Every row gives one point. Each copy is the shape, with its points in the same order, stretched, turned, moved and blurred by noise. Some copies are also mirrored. Which?

Shape (6 x 2):
[[ 20   8]
 [ -3 -32]
 [-15   7]
 [-69 -45]
 [-32  37]
 [ 26   0]]
Copy 1 (6 x 2):
[[ 29  -8]
 [  6 -46]
 [ -9 -11]
 [-58 -62]
 [-25  20]
 [ 33 -14]]
Copy 1 is: only turned
Copy 2 (6 x 2):
[[ 11  -3]
 [-31 -10]
 [-20  28]
 [-95  27]
 [-15  71]
 [ 12  -9]]
Copy 2 is: only turned
Copy 3 (6 x 2):
[[ 12  19]
 [-18  50]
 [-20  11]
 [-79  48]
 [-32 -24]
 [ 16  27]]
Copy 3 is: mirrored
Copy 4 (6 x 2):
[[  7   2]
 [-40  -2]
 [ -2 -25]
 [-68 -59]
 [ 26 -54]
 [  0  13]]
Copy 4 is: mirrored

Shape (8 x 4):
[[ 35 -42   8 -48]
 [-38  22  50  14]
 [ 12  36  32  16]
 [ 18 -26  16  47]
 [ -9  37  75 -11]
 [-47  -3  -6   8]
 [ 18 -10 -23  22]
 [-46 -25 -19 -36]]
Copy 1 (8 x 4):
[[ 15 -52 -40 -20]
 [-78  -3  18  -7]
 [-41   9 -18  35]
 [  9  -8  27  35]
 [-95 -28 -29  24]
 [-39  17  27 -35]
 [ 19  18   1  11]
 [-34   1   5 -77]]
Copy 1 is: mirrored
Copy 2 (8 x 4):
[[ 56 -18 -25 -44]
 [-40 -13  50 -37]
 [ -2  18  52  -8]
 [  3 -37  16  30]
 [ -6  -3  83 -57]
 [-45 -12 -14 -28]
 [  4   1 -14  15]
 [-24 -13 -47 -58]]
Copy 2 is: only turned
Copy 3 (8 x 4):
[[ 31 -52 -21 -48]
 [ -2 -14  63  21]
 [ 31  19  36   9]
 [ 34 -20 -14  43]
 [ 32  -8  81  -4]
 [-41 -13  15  15]
 [ 17   9 -24   9]
 [-46 -38  -7 -21]]
Copy 3 is: only turned
Copy 4 (8 x 4):
[[ 66 -49 -11 -52]
 [ 14  42 -35  20]
 [ 28  22  11  32]
 [ 46 -50 -22  36]
 [ 46  65 -21   5]
 [-24 -15 -24  -5]
 [ 16 -61   7  17]
 [-21 -29 -37 -55]]
Copy 4 is: mirrored

Shape (11 x 8):
[[-34  20  43  44 -49  19  21  48]
 [ -9 -10  -5  21  20  -8  35  -1]
 [-34  35 -33 -20 -19   0 -19 -33]
 [ -5  35  29  -6  18  23 -60 -52]
 [ 32 -53 -17  20 -38  -7 -35  18]
 [  4   7  33  17 -17 -27  15 -91]
 [-42 -28   3 -11  39  -8  19  20]
 [ 16  39  -4 -27 -49  21   6 -46]
 [ 10  30   3 -73 -11 -33 -37  22]
 [-34 -33 -43 -11  10  15  15 -28]
 [ -9 -10  -6  18  56 -22  16 -21]]
Copy 1 (11 x 8):
[[-47  -2 -39 -32 -15 -10 -83 -17]
 [-22 -31 -31  -9  10  -7   8 -18]
 [-17  69 -27  -4 -21 -11  26  -3]
 [ -2  59  34  34  37   9  -5  -5]
 [ 16 -28   4  28 -67  13 -25  16]
 [-12  11  12  25  -4 -21  10 -95]
 [-59 -37 -11 -15  11 -16  20  24]
 [  3  62 -10 -27 -25  28   7 -51]
 [ 26  35  32 -54 -18 -15  11  32]
 [-53  -3 -35   6 -23  14  48   0]
 [-21 -32 -18  14  36 -26  29  -7]]
Copy 1 is: mirrored
Copy 2 (11 x 8):
[[-17  38  67  31 -27  39  -3  22]
 [-22 -14 -12  29  16   1  38  11]
 [-59  21 -55 -26  -6 -10 -12   8]
 [-46  10 -18 -53  46   0 -41 -43]
 [ 31 -47  -6  39 -35  -7 -44 -16]
 [-47  29 -18  16   4 -24  33 -75]
 [-47 -48   5  -1  22   1  28  34]
 [-12  33 -43 -35 -22  26  -1 -38]
 [ -7 -22 -11 -82 -21 -21 -10  16]
 [-49 -41 -55  19  -2  10   7   9]
 [-27 -21 -16  13  49 -24  32   6]]
Copy 2 is: only turned
Copy 3 (11 x 8):
[[-29  18  27  10 -76   3 -18  54]
 [ -6 -52   3 -25 -12  -4 -13  19]
 [-20   9 -37   0 -16  -3 -30 -49]
 [  7  35  37 -10   7  15 -52 -64]
 [  7 -16 -12  64  15  47  -6  21]
 [ 33 -45  36  12 -51 -11  14 -66]
 [-45 -39  10 -26  22 -16 -16  24]
 [  9  15 -26  -4 -41  32  18 -55]
 [-17  63 -19  -3  40 -21  19 -15]
 [-41 -62 -24 -12   1  24 -21 -29]
 [ 11 -68  16 -31   9  -9 -22   3]]
Copy 3 is: mirrored
Copy 4 (11 x 8):
[[-42  12  25  60  13  15  -2  64]
 [  2 -21 -28  16  36   5  25  -6]
 [-25  36 -16  -8 -12 -10 -16 -41]
 [  3  23  42  19   7 -20 -52 -87]
 [  5 -57 -33  37 -23  19 -49   6]
 [ -1 -17  16  33 -23 -47  36 -71]
 [-24 -34 -13 -14  59  -7  -2   8]
 [  2  29  30 -12 -52   5   4 -33]
 [ 15   9   5 -47 -17 -42 -58  19]
 [-28 -27 -36 -17  13  23  10 -42]
 [ 16 -28 -29  12  56 -11  17 -40]]
Copy 4 is: only turned

Shape (17 x 11):
[[ 14  -9  38 -86   7  49  37 -11 -28  -5 -12]
 [ 25  10  14  46  -1 -28  21  -9  25 -15 -27]
 [ 25   0  26   4 -95  38 -16  32 -40 -17   3]
 [  8  -6   4 -33   3  38  88  15 -13  -8  13]
 [ -8  15 -32  25  -1  26   8 -30  21 -16 -16]
 [ -6   6  -6  27  29  -1 -10   7  24 -22  27]
 [  3  39  24 -17 -74  -3   9   9 -75  -9  25]
 [ 13 -26   5  23   1 -13   5 -20  22   1  -3]
 [  9  20 -45  32   4 -40 -14 -25  48 -26 -25]
 [-27  -4  21   0 -60  -7   1 -15  -9  24  13]
 [-21 -23   7 -64 -22  27  64  35   3 -28  -7]
 [ 20 -33 -53  29  29 -35 -14 -17  12 -23  -4]
 [ 41  13  -4 -22 -77  28  18  -1 -12   7  43]
 [ 19  -9 -12  31 -22 -53 -12 -40  20 -23   4]
 [  8   9  -3 -64 -14  40  56  54 -25  35 -21]
 [ 18  -5 -23  34  11 -19 -14  -5  27   7   8]
 [ 21  19   2  -1 -11 -23 -17   1  40 -17  14]]
Copy 1 (17 x 11):
[[-41 -30  58 -46  -5 -11 -13 -95  20  -9 -20]
 [ -6  11  -4  44 -32  -2  43  10  22 -12 -27]
 [ -3 -33   5 -25 -10  71  33 -31  26 -43  35]
 [-29  -9  65 -34  22 -12  39 -50 -22 -26 -35]
 [-14  32 -36   5   8  -3  16 -14  -1 -28 -24]
 [ 10  25   2   8  12  -4 -12  34   2 -21 -11]
 [ 37  -9  18 -24 -46  25  30 -58  -8 -47  57]
 [  1  -4   1  38   9 -12  15  -9  19 -12 -17]
 [  9  33 -56  22 -15 -31  35  29  37 -14 -20]
 [  5 -33 -20  24  -6  -9  17 -33 -19 -34  35]
 [-34 -57  38 -68  15 -22  35 -30  10 -44 -43]
 [ 50  25 -14  17  20 -18  17   4  42  -7 -33]
 [-17  -5  22 -15  24  17  48 -47   3 -29  63]
 [ 28   1 -19  48 -10 -28  32   2  41 -33   6]
 [-26 -20  27 -69  -4   7  43 -59 -17  25 -12]
 [ 16  24 -17  30  12  -7  18  14  13   5  -2]
 [-12   5  -9   9  -7 -18  17  26  35 -15  20]]
Copy 1 is: only turned
Copy 2 (17 x 11):
[[-60  -2  23 -24 -20  -3  66   4 -57   6  76]
 [ 48  18  32   7 -27 -24  19  32  -4  -4 -25]
 [-29  41 -27  58 -47 -53  -1 -21 -51  30  17]
 [-20  23  -2 -18 -55  30  54  22 -36  11  78]
 [ 20   5 -38 -19  -9  -2   6  33   1  -9 -20]
 [ -5   9  10 -19 -36   4 -19  -7  24 -26  -6]
 [-10  61 -29  55 -23 -51  48 -48 -24  -4  46]
 [ 28 -17  27 -16 -32 -16  -1   8  -6  13   0]
 [ 58  16  -5 -32  24 -31 -21  34  16 -18 -34]
 [ 19   7 -22  -3 -21 -38  21 -32  -6  49  12]
 [-38  35  -3 -42 -47  -6  25  31 -15  40  93]
 [ 42 -30  27 -18  -1 -14 -45  20  17 -28  25]
 [ 13  43 -37   4 -24 -23  10 -35 -83  17  38]
 [ 67  -1  11 -20 -11 -56 -10   3  -1 -15 -11]
 [-55  33  16   5   0  39  41  15 -49  53  79]
 [ 33  -9  20 -15  -6   0 -27  -2   1  -3  -9]
 [ 18  29  14 -27  -8 -33 -14  -9 -18  -5 -14]]
Copy 2 is: only turned
Copy 3 (17 x 11):
[[ 28  36  34 -18  21   5  34 -49  22 -48 -54]
 [ 51   5 -24   6  15 -44 -37  10 -20  26  16]
 [ 46  12  32   2 -28  68 -23 -58  -4  41   6]
 [ 27  16  45 -34  -6 -35  54 -53 -15   2 -27]
 [ 17  -8  -3  45  20 -29  19  -2 -36  -6  47]
 [  1 -15   5  14   1 -18   3  54 -19   2  28]
 [ 23  15  33 -18 -75  29 -49 -66 -16 -11   7]
 [ 23 -42 -20  20  12 -13  -2   8  -4  13   5]
 [ 35  -3 -47  60 -11 -39 -12  40  -8  -1  49]
 [ -3 -30  12  30 -10   3 -35 -46  21  19  12]
 [ 26  31  48  12 -21 -18  38 -36  28  19 -72]
 [ 21 -48 -56  32 -23 -15  25  44 -22 -11  27]
 [ 35 -15  31 -12 -34   8   6 -72  24   4  44]
 [ 46 -50 -34  45 -24 -19 -32  21  -7  -7  41]
 [-17  70   8 -39 -19 -12  44 -75  29  31 -39]
 [  3 -29 -36  18   1 -20   3  31  -2   9  48]
 [ 37   0   1  21 -13 -16 -27  26  24  -4  33]]
Copy 3 is: only turned
